Each row of a before or after table is a point. The points were changed in one or more steps. Then noise was added and the rows were shuffled. The steps act on columns, c1 being the first. Name the steps. A step turns or swaps two columns, mirrors them in a line or flattens them onto one, adds a multiple of one to another, or multiplies or shifts one. Angles are multiples of 10 degrees, from the lower column toward the higher: turns from -170 to 170, lines from 10 to 170 but not 90. Use the fewest steps. Two steps may share a column if one is a turn and the other turns, adds or multiplies; they go together, in the order done. Otherwise the lowest column goes first.

Before (11 x 3):
[[-29 -12  -9]
 [ -5  46  18]
 [  4   4  -8]
 [ 11  24 -16]
 [ 17   5  18]
 [  1   0  12]
 [ -5   5   4]
 [-13  -3 -11]
 [-11 -16 -25]
 [ 24  19   2]
 [-31 -26 -22]]
After:
[[ 22 -33 -31]
 [  6   6   4]
 [-12   0   0]
 [  9 -16 -29]
 [ 16  31  13]
 [-17  60  -6]
 [ -4   6  -4]
 [-16   6  19]
 [ -3  23  25]
 [ 10  -4 -13]
 [ 25 -21 -11]]
Steps: turn c1 and c3 by 90 degrees; multiply c2 by 1.3

Before, 13 rows:
[[ 15  -1   3   6   7 -14   2   3]
 [  4   1  15   8 -11  -3  -5  10]
 [  5 -28  -8  -7  10  -9 -16  -6]
 [ -5  -3  17   2   5 -12  10  -1]
 [  1 -22 -12 -14  -1 -12   0 -16]
 [  7   1  16   7   3  -2 -12 -21]
 [  7   9   5  -6   1  -9  -9 -11]
 [ -9   8   6   8 -18   7  10   8]
 [ -1   7   3   6  12  -4  -1  -1]
 [  8 -20  -4 -28  23  -1 -11  -4]
 [ -4  -1  17  17 -16  22  24   1]
 [ -7 -26   1 -23  12 -12 -10  -4]
 [-11 -21 -11 -10  30  -4 -16  -3]]
After (13 x 8):
[[ 23  -1  16  12 -33  22  -4  -3]
 [ 11   0  15   2  10 -11   1  -5]
 [ -8  -2   0 -16  23 -13   9 -26]
 [ -7  -6  16   5 -22  -1  -2   4]
 [ -1   5 -11  -9  -2 -12  -1 -27]
 [  0   1   4   4  24  -4   0   7]
 [ 12  -3   6   5 -36   7   5  10]
 [-15  -1  -9  -4  20  -9  -1 -28]
 [ -9  -4 -13  -6  59  -5  16 -20]
 [-15  12  16   5   7  -2  -4  -7]
 [-13  -3  -2 -19  47  -2  -4 -19]
 [ -9  11   6  -5   0  -9  -5   4]
 [ -3  -1   4   4  14 -13 -14   1]]
Steps: turn c1 and c7 by -110 degrees; turn c2 and c8 by 70 degrees; multiply c2 by 0.7; multiply c4 by 0.7; multiply c5 by 2

Before:
[[ -1  11 -12  14  20 -12 -11   7   5  -5  19 -11]
 [ -5  -8 -12   1   3   0  20   1   2 -30  33 -40]
 [  6  17  10  21  -7   0  12  31  -3  25   0   7]
 [ 42 -27 -28   4  -7  12  -9 -11   3 -10  -7  -2]
 [  1  -2   1  34  12   9  -1   4   2 -14  11   5]
 [ 13   3   0   5  -1  14 -15  16  13  11   4 -18]
 [ -6 -28  11  27 -19  12  -5   4 -42   5  -1   6]
 [  8 -11 -10   0 -31 -13 -11  16  16   1 -12 -26]
 [ 34 -33  -3  33 -16 -36 -22 -12   5  -2   0 -21]
 [  0 -28   2  -9  29   1   9   8  38   1 -11   6]]
After (10 x 12):
[[ 24  16  15   3   3 -37  -9  -1 -29  -5 -26 -22]
 [ 25   2  -1 -58 -14  -3  11   2  -6 -28  27 -39]
 [ 10   0 -13  40  -1   8   3   1  -3 -14   8   1]
 [ 19  16  17  -1 -22  12  -6  -5 -24 -15 -38  -4]
 [ -6  35  17  33  18  10  -2  32  -4   2   3   5]
 [ -8 -20 -28   0  -7   1   4  -7 -45   3  -8   5]
 [ -5 -15  32 -40   0 -13  -6   8 -19   2 -13 -25]
 [ 11 -19   2 -23   0  11  -5   3  -3  10  -6 -19]
 [ 11 -14 -17  -2 -18 -11  -5  -1   7  -4  13 -12]
 [  4 -25   4  31  11  -1   3  18  16  24  -4   6]]
Steps: turn c1 and c11 by -50 degrees; turn c2 and c9 by 120 degrees; turn c2 and c8 by 40 degrees; turn c3 and c5 by 110 degrees; add 1.5 times c12 to c4; multiply c7 by 0.4
